Rows are points. Each copy is the shape, with its points in the same order, turned, moved and blurred by noise. Say if it was mirrored as well.

Shape (6 x 3)
[[ 59  18 -20]
 [ 31  25  30]
 [ 10  -6  18]
 [ 15  62   4]
 [-65 -54 -49]
 [  7   8   8]]
Copy 1 (6 x 3)
[[ 36  12 -24]
 [ 25   0  26]
 [ -7 -15  15]
 [  1  49  24]
 [-95 -27 -39]
 [ -9   5  12]]
Copy 1 is: only turned
Copy 2 (6 x 3)
[[ 25 -35 -63]
 [ 33   8 -26]
 [ 11 -11   0]
 [  5  37 -59]
 [-80 -57  27]
 [  6  -7 -17]]
Copy 2 is: only turned

Shape (11 x 6)
[[-27  17   7   8  29  84]
 [  3  14  24  -5   4  82]
 [ -9  89 -14   4  -3 -27]
 [ 36  14 -10  21  19 -18]
 [ 88  10 -22  20   1 -19]
 [ 43  21  -5 -18  95  -8]
 [ -3  35   1 -22  -6 -25]
 [-31  18   2  13   0  19]
 [-48  29 -20 -22  -4  28]
 [ 14  15  -1   8  25  -8]
 [-46  20  35   5  -7 -15]]
Copy 1 (11 x 6)
[[-60  12  38 -27  32  24]
 [-29   8  40 -39  14  58]
 [ -2  80   8  23 -35 -26]
 [ 39  27  -9   7  17   0]
 [ 68  39 -41  -7  10  23]
 [ 46  45  17 -41  74 -30]
 [ 18  26  21 -11 -38 -29]
 [-31   7  19   6 -12   4]
 [-63  11   9 -26 -19 -19]
 [ 19  22  10  -2  12 -17]
 [-10  -3  57  15 -26 -25]]
Copy 1 is: only turned
Copy 2 (11 x 6)
[[-28  -4  -7 -13  47  82]
 [ -5 -19   4 -21  11  80]
 [-24  86  -1   6 -18   1]
 [ 38  22 -14  11   1  -4]
 [ 77  20 -26  16 -39   6]
 [ 68  56 -34 -33  57   8]
 [ -3  34   1 -24 -13 -16]
 [-27   7  -1  19  21  21]
 [-59  17 -16 -18  10  16]
 [ 22  24 -17   5  16   2]
 [-27   8  39  -7  22 -10]]
Copy 2 is: only turned
Copy 3 (11 x 6)
[[ 18   0  20 -15  -3  95]
 [ 51   5  19 -25  -4  73]
 [-14  42 -62  27 -21   1]
 [ 30  -4   4  41   0 -15]
 [ 62  16  13  30  16 -52]
 [ 35 -46 -16  62  60  21]
 [  4  -9 -39  -7 -16  -8]
 [-11  -2   2  -4 -28  39]
 [-32   3  -9 -37  -3  37]
 [ 22 -12  -2  22  -5   2]
 [ -7 -29 -22   1 -63  27]]
Copy 3 is: mirrored
Copy 4 (11 x 6)
[[-43  44   7 -50 -24  74]
 [ -4  30   6 -45 -44  54]
 [-24  75 -23  40  11 -18]
 [ -4  -7 -15  31   9  17]
 [ 32 -30 -43  58   2  20]
 [ 20  -7  -2   7  77  58]
 [  7  35  -1   3   5 -27]
 [-48  26  -1  -1 -15  10]
 [-47  46 -18 -39   0 -12]
 [  1   0  -2  17  14  14]
 [-28  39  46  10 -16 -26]]
Copy 4 is: only turned

Shape (13 x 8)
[[-59 -18  15  44   8  54 -47  34]
 [-30  27   5 -63  -6  19  31  21]
 [ 62  59 -14  -5  13  27   2  53]
 [ 21  31 -42  55  68   1 -40  -9]
 [-65 -22  34  45 -14  52  24 -40]
 [ 27  19  57  54  13  14 -40 -50]
 [ 12  33 -20  37 -12  -6 -21  20]
 [ -3 -43 -20 -39 -17  -2   6  32]
 [-50  16 -35 -45  58 -17  20 -25]
 [ 19 -16  54 -44  23  32   5  54]
 [ 34 -36  29   5  52  38 -33 -32]
 [ 18 -44  17 -55  17 -18   3 -33]
 [-57  -7 -12  18 -14  57 -38  -9]]
Copy 1 (13 x 8)
[[-33 -18  14   6 -61  71 -19  20]
 [-14  20 -15 -63 -14  -7  16 -55]
 [-30  24  27  42  -9 -42  38 -54]
 [-34 -19 -27  86  15 -13 -24  13]
 [ 17  23 -23 -28 -11  95  11  38]
 [ 33  39  27  50  25  37 -44  20]
 [ -1  13  -5  41 -38 -24   4  10]
 [ 19 -50   6 -41 -32 -16  22 -26]
 [-30 -20 -75 -45  27 -16 -22 -24]
 [-24 -13  71 -40   5   9  11 -48]
 [ 17 -34  28  26  45  47 -27 -21]
 [ 49 -38   6 -42  40  -8 -18 -31]
 [  0 -10 -31   2 -54  68 -16  -8]]
Copy 1 is: mirrored
Copy 2 (13 x 8)
[[-48  -2 -53 -32 -19  74 -15 -17]
 [  2   1   6 -64  20 -35  16  21]
 [ 29  65  31  18   8  23  13  53]
 [-21  48 -62  63  57  42  19  -5]
 [-61  -6 -25 -46 -30  24  39 -78]
 [-12  19  16  43  26  47  -3 -86]
 [ -1  36 -38  29  -9  17 -15   4]
 [ 13 -44 -25 -23 -15 -10  12  42]
 [-36  -5 -36 -38  70 -43  38   7]
 [  3 -28  58 -34  16  34  16  37]
 [ -3 -40  -5  15  47  68  51 -38]
 [ 11 -69   5  -6  47 -19  43 -22]
 [-17   4 -72 -52 -10  41   3 -35]]
Copy 2 is: only turned

Shape (15 x 11)
[[ 43 -35 -26  10 -14 -29 -26   9  11  -4 -28]
 [ 10  19   8  48  26  65 -19 -25   9   3 -44]
 [  0   7  43  -9   1 -33  35 -49  30  51  20]
 [  6  15  13  11 -58  -5   7 -46 -44 -37  26]
 [-41 -19 -20  16 -10  40 -24   8  41  48 -29]
 [-18 -31  29  72   6  35 -25 -38  41  26 -35]
 [ 24  -2  22  17  28  10  61   0  31 -42  22]
 [-14  27  32  59  11 -28   5   7  20 -12   1]
 [-25 -30  28   0  34 -31 -16  18  37   9  28]
 [ 15   1  39 -18  16 -17 -20  19  -3 -36   1]
 [ 44 -49 -49  20 -48   2  -8 -13 -17 -34  -3]
 [-27 -57  31  44  -1  -8  37  33  33 -28 -27]
 [-32 -30 -50  40 -26 -13   9 -10 -47  35 -16]
 [-27  12 -44  -9  15  18  69 -49 -35  42  13]
 [-36  11  16   2  29  32  35 -54  45 -36 -16]]
Copy 1 (15 x 11)
[[ 18 -14  -6  14  -6 -37 -37 -23  11  20 -42]
 [  9  41  -8   7  15  46 -65 -16 -26 -43 -25]
 [ -5   7  30 -48 -45  47   7 -38  31  -9  22]
 [ 16 -51 -32 -21 -47 -11 -15 -24 -45 -58  25]
 [-32  46 -20 -53 -12  21 -51  17   0   9 -47]
 [-39  17 -16  -7   1  55 -91 -18  26 -15 -21]
 [ 31  -2 -31  36   3  50  30  -3   3   6  27]
 [ -7  21  -1  37 -56  33 -26   6   7 -22   7]
 [-26  11  19   2 -14   6  -4  38  50   7   9]
 [ 25  -6  14  19 -14 -11  11  28  17 -42  -9]
 [ 20 -48 -53   1  -3 -45 -41 -25 -26  23 -13]
 [-35 -22 -49  45 -14  38   1   6  34   8 -38]
 [-55 -18  -8 -12 -41 -19 -41 -22 -55  22 -27]
 [-36  20  -6 -44  -5  26  28 -45 -81  15  23]
 [-21  45 -54  -2  20  33  13 -12  12 -48  32]]
Copy 1 is: only turned
Copy 2 (15 x 11)
[[ 18 -21 -31   5  -4 -14 -26  15   7  43 -49]
 [ 30   4  29   5  -8  27  18 -64 -33  -7 -49]
 [-23 -14 -11   9 -15 -15   3 -61  21  27  69]
 [ 20 -30 -39 -35 -15   4 -32 -14 -72 -19  34]
 [-28 -33   7  43 -30  57 -15 -47  20   3 -42]
 [ 34 -39   9  55 -24  23  -6 -95   2  -1 -38]
 [ 17   5 -28 -10  16 -26  38 -14  15 -55  12]
 [  5  22 -28  53 -24 -33  -2 -39 -28 -29   0]
 [-18 -23   3  63  23 -25 -32 -12  30 -18  16]
 [  8 -10  25  16   4 -34 -17  22 -17 -14   8]
 [ 31 -51 -66 -26   9  19 -38  14 -14  12 -41]
 [  1 -54 -42  53 -28 -40  24 -18  16 -47 -29]
 [-46 -52 -60  12   3  27 -17 -39 -48  32 -39]
 [-76 -19 -30 -44  30  26  18 -69 -26  12  14]
 [-12 -11  25 -27 -11 -16   4 -77   9 -60 -10]]
Copy 2 is: only turned
Copy 3 (15 x 11)
[[ 68  -5   2  13  -4 -28  15  23  27 -20 -30]
 [ 15  23  62  34 -17  24 -15 -48 -16 -22 -18]
 [-27  50   8 -29 -30 -56  18 -30  52  20  12]
 [  3  -4 -15 -62   4 -17  14 -21 -25 -46  39]
 [-12  21  22  31 -27  48  -1  16  47  -8 -41]
 [-21   4  65  46   3  13  47 -30  31 -14 -12]
 [  3  18 -19  56 -14 -55 -26 -32 -10   1  47]
 [-13  42  24  31 -11 -38  30   7 -35   5   8]
 [-10   9  16  19   5 -33   6  39  34  53  17]
 [ 26 -13  19  -5 -12 -48 -32  20 -17  20  14]
 [ 68 -30 -35  -2   8   3  17   1  15 -60  -2]
 [-32 -31 -19  67 -11 -32  28  14  -4   6 -15]
 [ 10  16 -50 -19  19  36  42  -6  13  -7 -48]
 [-14  69 -58 -25  13  17 -25 -60  23   1  -9]
 [-46  30  23  36  19 -33 -52 -36  15 -24   4]]
Copy 3 is: mirrored
Copy 4 (15 x 11)
[[ 14 -46   2 -12 -29 -33   2  15  11 -12 -52]
 [  3  23  18  -2 -48  53 -39 -42  24  22 -44]
 [-55  33  24 -10   2 -52  -4  -8  43  49  21]
 [-40 -32 -40  18 -30 -30 -48 -53  -9  -8  25]
 [-63   5  13 -49 -18  37  -5   8  22  11 -73]
 [-34 -23  54 -32 -14  36 -48 -29  52  33 -47]
 [  3   2  32  37   5  13  35 -35  18   1  29]
 [-33  -5  28  59   8   6 -38   3  38  11 -10]
 [-19  -3  19  -5  63  -6  -2  23  26   9 -16]
 [ 13  11   7  17  23 -21 -25   0 -10 -26  -8]
 [ -2 -80 -28 -11 -44 -18   3 -29  -7 -16 -22]
 [-45 -44  77  27  23  13  12 -22  -6  -7 -35]
 [-72 -53 -34   5 -25 -12  -8 -17 -14  51 -67]
 [-67  22 -48   6 -24 -14  41 -56   1  75 -15]
 [-34  37  19  10   6  20   9 -82  46  -8 -15]]
Copy 4 is: only turned

Shape (15 x 12)
[[-52 -15 -18 -27 -43  -6 -40 -25   3 -24  53  37]
 [-24 -26   6 -20  48 -29  16  50  43  34  -1   6]
 [ 37  40 -26  21 -46 -27  -4 -12  20  -3 -24 -21]
 [  5 -19  30   5 -26 -32  52  -1  28   7 -42  27]
 [-19  -1  -2 -18 -44 -13 -39 -39  42  12 -10   1]
 [ 26  42  22  -3  39 -13  38  42  33  -9  39 -14]
 [-29 -12  56  -4 -27 -32 -30  31  15  36 -32  38]
 [ 27  50  45 -23  53  46  33   4  -6   1  -5  25]
 [ 16  -1  23 -31  17 -46  44 -36 -44   6  -2 -32]
 [ 22  37  56  32 -13  22  35 -40  -3  45 -33  34]
 [ 45  23   2  20  39  35 -24 -24 -62 -51  -8   5]
 [ 25 -29  41  49  51  -9   9  51  15  39  -4  21]
 [-14  18  -8  35  -6 -32  19 -35 -13 -46 -15 -58]
 [ 18 -17   2  -6 -28  24 -36 -28 -14 -59  29 -44]
 [-54   6 -21 -36 -18  36  -9  53   3  34  27  19]]
Copy 1 (15 x 12)
[[-34 -14  -7 -28  -9  42  -4 -11 -30 -65  45   4]
 [-56  21 -18 -17   6 -49  42  16  27  15 -17  35]
 [ 28 -13 -27  25  -1  -9 -36 -20  65 -34 -10 -28]
 [-13 -35  -4 -16  38   6  19 -27  52 -10 -62  15]
 [-36  -6  -6 -32  35   4 -37 -21  38 -55  17 -21]
 [ 17  21 -11   6 -10  -3  39  27  67  39  22  36]
 [-32   6  -8 -16  68 -11  -1  24  15 -63 -39  37]
 [ 43  23 -40 -27  65  23  47  17  38  45  12   2]
 [ 39  13  38 -33   5   5 -18 -14   4  36 -46 -11]
 [ 57 -11 -23 -19  95  -4  22 -46  48 -16 -22  14]
 [ 65 -28 -58   9  40  24 -36  22 -25  39  27  -6]
 [  4 -21 -24   9  51 -69  34  26  23  18 -18  67]
 [  5  -6   7  46   7  21 -66 -38  24  33 -13  -3]
 [  4 -36  20  19  15  34 -46  21  -1  -1  50 -36]
 [-41  42 -28  10  18  -6  61   9 -15 -47  23 -12]]
Copy 1 is: mirrored
Copy 2 (15 x 12)
[[-10 -36 -10 -14 -30  53 -55  -5   2  24  51  15]
 [-12  14  53 -43  24 -33  18  33  33   9  50 -25]
 [-36 -11   0  54   1  17   8  -1  63 -22 -32  -1]
 [-54 -13  55   1   7 -17  -1 -49  46 -20  19 -47]
 [-43 -30   8  -3 -30  19 -28  -1  43  33 -14  -3]
 [-11  23  57  -6  38  44  61  29  18 -35  20 -16]
 [-67  23  38   5 -10 -26 -34  -1  -3  33  26 -49]
 [ -2  40  20 -40  31  38  61 -34 -18 -17 -21 -50]
 [  3 -50  50  -4   8 -17  13 -13 -24 -57 -27 -10]
 [-33   3  35  23  24   8  37 -77  -3  26 -39 -54]
 [ 54  33 -13  10  35  45 -21 -25 -10 -43 -51 -25]
 [ 18  53  79  15  43 -22  11   0  22  18  28 -60]
 [-12 -60  19  21  63  28 -29   6  31 -46 -36  -9]
 [ 29 -35   5  12 -18  74 -47  25  19 -29 -27 -34]
 [-13  -9 -36 -19  -5  14  22  27  -1  32  72 -43]]
Copy 2 is: mirrored
Copy 3 (15 x 12)
[[  6 -24 -41 -28 -79  42 -11   3  20   3  25  94]
 [-44   0  12  -2   8 -58 -16   2  31  -3 -14  48]
 [ 51   5 -82  56 -17   0 -15   7  -3   9 -20  17]
 [ -2   0 -30  54 -21 -42  43 -24  -9 -36 -10  44]
 [ 44 -13 -39   3 -67   3  -9   1  21 -15 -39  61]
 [ 13  14  -1   7  59 -13   9  28  15  17  28  17]
 [-22  -5  17  48 -64 -23  37  11  20  12 -42  53]
 [-10  24  22  -1  42  41  33  12 -33 -14 -13   3]
 [ 24  13   0  12 -30 -42  -9 -24 -64  -7  38   0]
 [ 23  21  -7  37  -1  22  65 -54 -29  -6 -45  14]
 [ 11 -34  -2  43  16  77 -33  -9 -67  -3  14   8]
 [-28 -22  38  49  42 -34   9 -29   9  33 -27  48]
 [ 45 -30 -40  45 -28   3 -30 -31   3 -19  40 -20]
 [ 54 -84 -31   2 -32  38 -26  15 -29   3  24  33]
 [-59 -13 -39 -41 -31  14   9  21  32  33 -19  34]]
Copy 3 is: only turned
Copy 4 (15 x 12)
[[-34   8  -4 -12 -43 -65 -23 -60  14 -17  48  24]
 [-11 -67  -4  10  16 -39 -26  24  37  56   4 -25]
 [ 42  21 -26  -9 -56  20  -5 -14 -23  34 -18 -25]
 [ 33 -19  53  12 -58 -21   4  24  31  28 -18 -25]
 [  7  18  18 -13 -40 -16 -42 -61  18  35   0  -2]
 [ 11 -22 -19  -7  38  -1  41  34   0  22  32 -48]
 [  0 -17  65  26 -42 -51 -47   9  -5  67  25 -22]
 [  3 -11  40   2  59  18  -1  45 -30 -19   1 -27]
 [ 36 -43  10  -3  -6 -41   5 -19 -17 -32 -26 -80]
 [ 39  23  71  58   1  11  -1   9 -29   9 -25 -17]
 [ 19  10 -16  16   4  22 -59  20 -49 -75  21 -45]
 [ 36 -58  12  65   9  -5 -31  51  11  41  32 -29]
 [  3  17 -32  13 -58  14   0 -21  16 -24  -6 -90]
 [  8  -8 -12 -30 -47  28 -21 -59 -13 -42  57 -33]
 [-74 -48  -3   7  -8 -28 -10  -9 -21  35  16  34]]
Copy 4 is: only turned
